Each wall is flat, endless, passes through zero and stands at right angles to its row. A trip goes straight from one point to another. List the walls that it crosses, first one first.

Walls:
(1): -38  -39
(2): 13  -27
(3): 16  -24
(4): -60  -16
(5): 42  14
(6): 6  18
(7): -7  -43
Trips:
24  3 to -23  20 -> 2, 3, 4, 5, 1
-5  -33 to -18  25 -> 3, 2, 7, 6, 1
-15  11 to -21  -3 -> 6, 7
44  -52 to 1  -14 -> 5, 4

Walls:
(1): 17  60  11  -6
(2): 20  0  13  -30
(3): -19  38  -14  -23
(4): 9  -34  -1  -3
(5): 7  -11  -3  -17
(6): -21  -17  -1  24
Trips:
13  -28  3  -20 to -1  -22  9  -7 -> 6
40  11  27  -52 to 48  15  20  -17 -> 3, 4
-5  -9  11  26 to -37  -42  9  43 -> none
-12  11  -32  6 to -19  14  8  3 -> none
50  12  11  -18 to 20  16  3  27 -> 4, 5, 2
-12  -37  4  1 to 35  22  -30  -2 -> 2, 6, 1, 3, 4
-9  -3  2  40 to 19  15  -29  12 -> 1, 3, 6

Walls:
(1): 19  -25  0  10  11  58  -17  29
(2): 44  7  8  12  29  -18  -4  3
(3): -10  -26  -9  20  -35  -22  42  29
(4): 6  9  19  -27  -19  19  -9  6
(5): -8  5  -2  -23  -16  -20  8  30
(6): 4  -16  31  -10  12  -4  -10  -46
Trips:
-47  4  -1  38  58  31  -2  -36 to 11  4  -10  41  -6  13  28  26 -> 6, 3, 2
35  14  -4  13  -9  -8  26  15 to -30  -31  3  26  0  -26  14  11 -> 2
-46  -14  -34  -11  43  6  -15  -10 to 13  40  17  14  -13  -2  -10  -9 -> 1, 2, 4
-14  -10  -26  -5  -12  -11  57  9 to -22  -3  -55  -6  5  31  5  15 -> 1
23  -8  -1  -52  15  -21  -26  -3 to -6  49  24  -55  -12  32  6  -19 -> 2
-31  35  -4  -38  1  11  -12  3 to 49  8  21  2  -18  -23  -37  -7 -> 6, 2, 5

Walls:
(1): -18  -14  46  0  -26  8  1  -3  3
(2): -19  13  -29  18  -22  -8  3  8  -3
(3): 2  0  7  24  -7  -22  -14  -11  -5
(4): 20  1  5  18  14  7  -13  33  -15
(5): 22  -22  -21  -13  -6  -33  -15  -29  -18
(6): 16  19  4  31  22  34  19  19  5
(7): -47  60  11  15  -28  12  -32  3  6
(8): 45  4  -9  -40  -18  -9  -22  -5  32
(9): -31  28  -27  -34  -18  35  46  9  19
(10): -2  3  -11  19  -11  3  -7  -18  -33
Trips:
-18  -2  5  -3  11  8  28  -25  -4 to 16  2  -20  -13  -18  6  -22  10  -3 -> 6, 5, 1, 2, 8, 7, 4
-4  -43  19  -26  26  4  -4  -28  -20 to 3  8  36  -1  -10  1  -18  -18  38 -> 10, 8, 3, 7, 5

Walls:
(1): -28  -6  1  -10  41  -5  12  3  1  -3  31  29
(2): 41  19  -1  -8  -33  -2  -20  -7  -5  -2  9  -25
(3): -22  12  -48  -14  20  -29  -5  5  14  -6  14  -12
(4): 37  -6  -11  3  0  8  -22  9  5  18  14  -17
(5): 2  -46  7  -41  -10  -4  -25  -18  -6  21  3  9
(6): 1  -8  4  -10  -7  15  -13  10  2  12  4  1
(7): 7  -11  9  9  19  -11  22  -22  0  11  0  5
(8): -13  -1  -11  0  -1  -12  7  -5  7  23  -11  -1
(9): 26  14  6  -3  15  11  0  10  -9  -19  -1  -11
Trips:
22  -12  -14  7  17  40  11  -6  -16  18  9  10 to -16  15  -9  -12  -11  36  12  4  0  -6  -28  1 -> 5, 1, 7, 4, 8
0  -4  18  -4  -27  -19  4  -13  28  -20  12  22 to -25  0  -2  2  10  15  -21  4  19  -10  -13  -3 -> 7, 2, 3, 6, 5, 8
4  -18  -10  7  -16  0  -2  27  -43  21  -10  6 to 5  3  -34  -1  19  4  11  -37  35  4  9  -37 -> 3, 7, 6, 5
9  6  -33  14  4  -4  2  -6  -2  -8  13  25 to 15  19  -18  -18  6  11  14  38  -12  -18  -38  -17 -> 9, 7, 2, 1
1  -15  -13  17  -10  7  29  9  24  3  -12  28 to -8  7  -13  18  10  -13  3  10  14  -4  24  3 -> 3, 4
-20  12  6  -7  -25  60  12  19  -14  -21  11  38 to -14  -41  16  -2  -1  -14  25  -9  20  -1  -2  8 -> 9, 5, 7, 8, 6
32  24  -16  15  -23  -15  24  -17  -6  3  8  -26 to 39  -16  -10  15  6  26  36  -16  -11  -4  -41  4 -> 3, 8, 2

Walls:
(1): -5  -9  14  1  -5  -5  -5  18  7  -4  -34  20  -1  19  4  -40  13  10
(2): 26  40  -21  -20  4  -7  3  8  -12  17  1  -7  -8  10  10  -16  -4  -18
(3): -6  3  3  -10  4  -30  47  12  -20  -17  4  12  -24  18  18  -32  5  6
(4): 8  23  18  -9  -4  -33  31  -1  -3  -20  -16  -20  -1  16  -24  18  10  0
(5): 7  13  -41  31  -19  26  -9  -6  -7  -8  -11  -3  -1  -37  11  4  20  -25
(6): 20  -26  52  13  21  12  -37  -21  9  -12  -12  -11  -13  -10  -30  31  25  -12
(7): 16  4  3  39  18  -34  -38  10  4  -12  19  -10  -27  -13  -5  16  11  11
(8): -7  -11  33  -2  12  -1  10  -5  18  2  -36  -10  10  -9  -24  -14  -33  -2
(9): -5  19  14  -9  18  -9  -23  -1  11  -1  -26  4  1  3  -15  -5  -35  0
Trips:
-6  22  -36  12  -23  44  13  30  -13  -13  -15  9  -8  5  -32  22  -4  -34 to -8  -9  -1  -11  -13  -29  -29  19  -18  29  -13  -11  -16  -12  -15  -36  -16  10 -> 9, 4, 1, 8, 7, 3, 5
-43  5  7  -13  -29  -29  -23  24  4  17  4  -14  -20  -27  -3  -12  1  8 to 27  -46  9  2  25  15  -3  14  22  15  -12  13  -12  20  -2  -5  -21  -30 -> 3, 6, 7
23  -36  -17  41  -14  -15  -6  20  -3  -14  22  -60  -6  -4  17  -22  13  5 to -19  12  8  6  9  9  -7  -15  6  -3  14  -24  29  -4  -16  11  31  -24 -> 3, 4

Walls:
(1): 12  -14  28  10  -10  -11  -5  30  13  -13  15  31  -22  -14  20  9  -33  2  -9  -12
(2): 8  23  -5  -13  -22  9  9  22  -16  17  6  -9  6  -12  -13  18  10  30  3  -37
(3): -31  33  -15  14  -3  -22  -39  -19  -1  13  -1  6  -4  -13  18  7  -22  -30  7  -23
(4): 21  -28  -16  -2  -28  -13  2  11  19  -28  20  19  -1  20  -14  5  1  -6  -5  -20
(5): -4  3  -2  -6  7  29  -9  2  10  8  3  -12  19  -13  -7  -14  2  -18  -14  -8
(6): -4  -18  -32  20  -29  -4  21  16  1  -19  -1  0  3  16  -8  -8  15  33  16  41
(7): -28  6  2  -55  -25  21  -1  -2  -14  0  8  -3  33  -30  -7  23  33  13  3  -10
(8): -16  9  -14  49  -31  11  16  30  -15  -10  10  2  -14  -3  -27  5  -14  13  -6  -19
Trips:
-3  27  -10  -7  15  29  -2  -17  8  -1  1  19  -3  -15  -5  -10  6  37  14  2 to 3  -19  28  19  -12  10  -20  -15  -26  -7  -11  -9  13  31  10  -15  -2  -13  12  5 -> 2, 7, 5
48  -21  30  25  -17  -3  13  14  -1  -7  -42  0  23  -4  3  -9  -21  -11  11  -7 to -2  -16  51  -8  3  -2  4  -14  -2  -7  -3  24  -23  15  -9  2  -10  -19  -2  -10 -> 6, 8
-7  21  -12  -11  -19  -14  7  2  16  -15  4  23  38  21  1  5  -3  13  -6  15 to -1  16  -1  -7  4  22  -2  12  10  8  28  4  -19  9  -7  9  12  46  -1  -4 -> 8, 1
21  7  -28  5  11  14  -15  13  0  2  11  -28  -11  17  -18  19  19  11  2  40 to 10  10  -13  -30  -15  -29  4  3  -16  12  -17  -9  2  -8  2  8  -23  -23  -20  12 -> 8, 7, 3, 6
-1  6  -22  -28  22  2  9  21  20  12  -3  8  -4  21  23  2  6  -22  -31  -28 to -51  -13  -15  9  -8  7  -26  -2  5  17  -2  -4  -9  -13  1  6  4  -15  -14  10 -> 7, 2, 1, 4, 8
